Rows are points. The points of each table are mixes of a few directions, plus a little noise. Count the directions of each table, and those that both share. Where both have some left over, give the other angles between the two spaces (their principal angles), to ten degrees, smallest first.

First (5 x 3)
[[-0.13 -0.12  0.08]
 [ 0.13  0.26 -0.02]
 [ 0.77  0.25 -0.45]
 [-0.33  0.04  0.22]
 [-0.41 -0.42  0.18]]
Second (4 x 3)
[[ 0.00 -0.04 -0.02]
 [-0.21  0.83  0.32]
 [ 0.11 -0.47 -0.20]
 [ 0.10 -0.31 -0.11]]
Directions: first 2, second 1, shared 1

First (8 x 4)
[[ 0.00  0.17  0.22  0.23]
 [-0.30 -0.07 -0.28  0.33]
 [ 0.15  0.15  0.17  0.06]
 [ 0.62  0.24  0.04 -0.13]
 [ 0.11  0.00  0.20 -0.25]
 [ 0.76  0.31 -0.29  0.03]
 [-0.90 -0.52 -0.04 -0.19]
 [-0.48 -0.29 -0.01 -0.09]]
Second (8 x 4)
[[-0.05  0.17 -0.54 -0.48]
 [ 0.12  0.02  0.19  0.15]
 [ 0.32  0.56 -0.71  0.66]
 [-0.38 -0.20 -0.32 -0.33]
 [ 0.13 -0.10  0.57  0.01]
 [ 0.07 -0.03  0.25  0.14]
 [ 0.01 -0.16  0.36  0.14]
 [-0.23 -0.29  0.21 -0.27]]
Directions: first 3, second 3, shared 2; angles 40

First (8 x 8)
[[-0.06 -0.12 -0.18  0.01  0.05  0.17  0.22 -0.29]
 [ 0.00  0.16  0.00 -0.01 -0.17 -0.54 -0.44  0.49]
 [-0.02  0.17 -0.04 -0.01 -0.19 -0.60 -0.47  0.52]
 [ 0.12  0.32  0.39 -0.03 -0.18 -0.54 -0.63  0.80]
 [-0.16 -0.24 -0.50  0.03  0.05  0.16  0.37 -0.53]
 [ 0.14 -0.12  0.43  0.00  0.30  0.94  0.57 -0.53]
 [-0.06 -0.11 -0.19  0.01  0.04  0.12  0.19 -0.26]
 [ 0.03 -0.06  0.09  0.00  0.10  0.30  0.20 -0.20]]
Second (10 x 8)
[[-0.39  0.12  0.32  0.39  0.00  0.49  0.32  0.13]
 [-0.14 -0.02  0.30  0.07  0.12  0.63  0.61  0.60]
 [ 0.08  0.06 -0.05 -0.08 -0.39 -0.45 -0.16 -0.66]
 [ 0.12  0.07 -0.33 -0.41 -0.12 -0.67 -0.31 -0.14]
 [ 0.08 -0.07 -0.16  0.03  0.23 -0.06 -0.31  0.05]
 [ 0.08 -0.02 -0.07  0.00 -0.08 -0.19 -0.19 -0.27]
 [ 0.01 -0.08  0.39  0.02 -0.07  0.63  0.78  0.40]
 [-0.30  0.18 -0.08  0.00  0.04 -0.16 -0.12  0.13]
 [-0.07 -0.04  0.13  0.06  0.19  0.38  0.27  0.44]
 [ 0.51 -0.22 -0.43 -0.08  0.08 -0.60 -0.86 -0.65]]
Directions: first 2, second 4, shared 0; angles 30, 70

First (10 x 9)
[[-0.06  0.14  0.09 -0.76 -0.20 -0.43  0.61 -0.12 -0.21]
 [ 0.09  0.29 -0.46  0.39 -0.11 -0.09  0.03  0.14 -0.28]
 [ 0.01 -0.15  0.61  0.12  0.14  0.37 -0.38  0.04  0.47]
 [-0.19 -0.60 -0.62  0.08  0.30 -0.07 -0.22 -0.25 -0.27]
 [ 0.07  0.01  1.14 -0.04  0.06  0.48 -0.32  0.11  0.77]
 [ 0.23  0.67  0.20  0.15 -0.31 -0.02  0.23  0.28  0.04]
 [-0.07 -0.10 -0.37 -0.11  0.02 -0.19  0.12 -0.10 -0.25]
 [-0.09 -0.27 -0.54  0.25  0.17 -0.01 -0.20 -0.08 -0.21]
 [ 0.08  0.10  0.55  0.13  0.00  0.30 -0.23  0.13  0.39]
 [-0.09 -0.08 -0.56 -0.19 -0.04 -0.37  0.29 -0.11 -0.44]]
Second (7 x 9)
[[ 0.21 -0.16 -0.04 -0.19 -0.25  0.13  0.09  0.74  0.07]
 [-0.44  0.15  0.02  0.27  0.25 -0.27  0.09 -0.60  0.71]
 [ 0.21 -0.09 -0.01 -0.14  0.22  0.18 -0.07  0.18 -0.65]
 [-0.17 -0.11 -0.03  0.02  0.61  0.00  0.18  0.16  0.27]
 [ 0.05 -0.09 -0.02 -0.08  0.07  0.07  0.08  0.34  0.03]
 [ 0.04  0.14  0.04  0.09  0.27  0.04 -0.26 -0.74 -0.87]
 [ 0.08  0.18  0.04  0.03 -1.14 -0.15 -0.12 -0.07  0.43]]
Directions: first 3, second 3, shared 0; angles 60, 70, 90
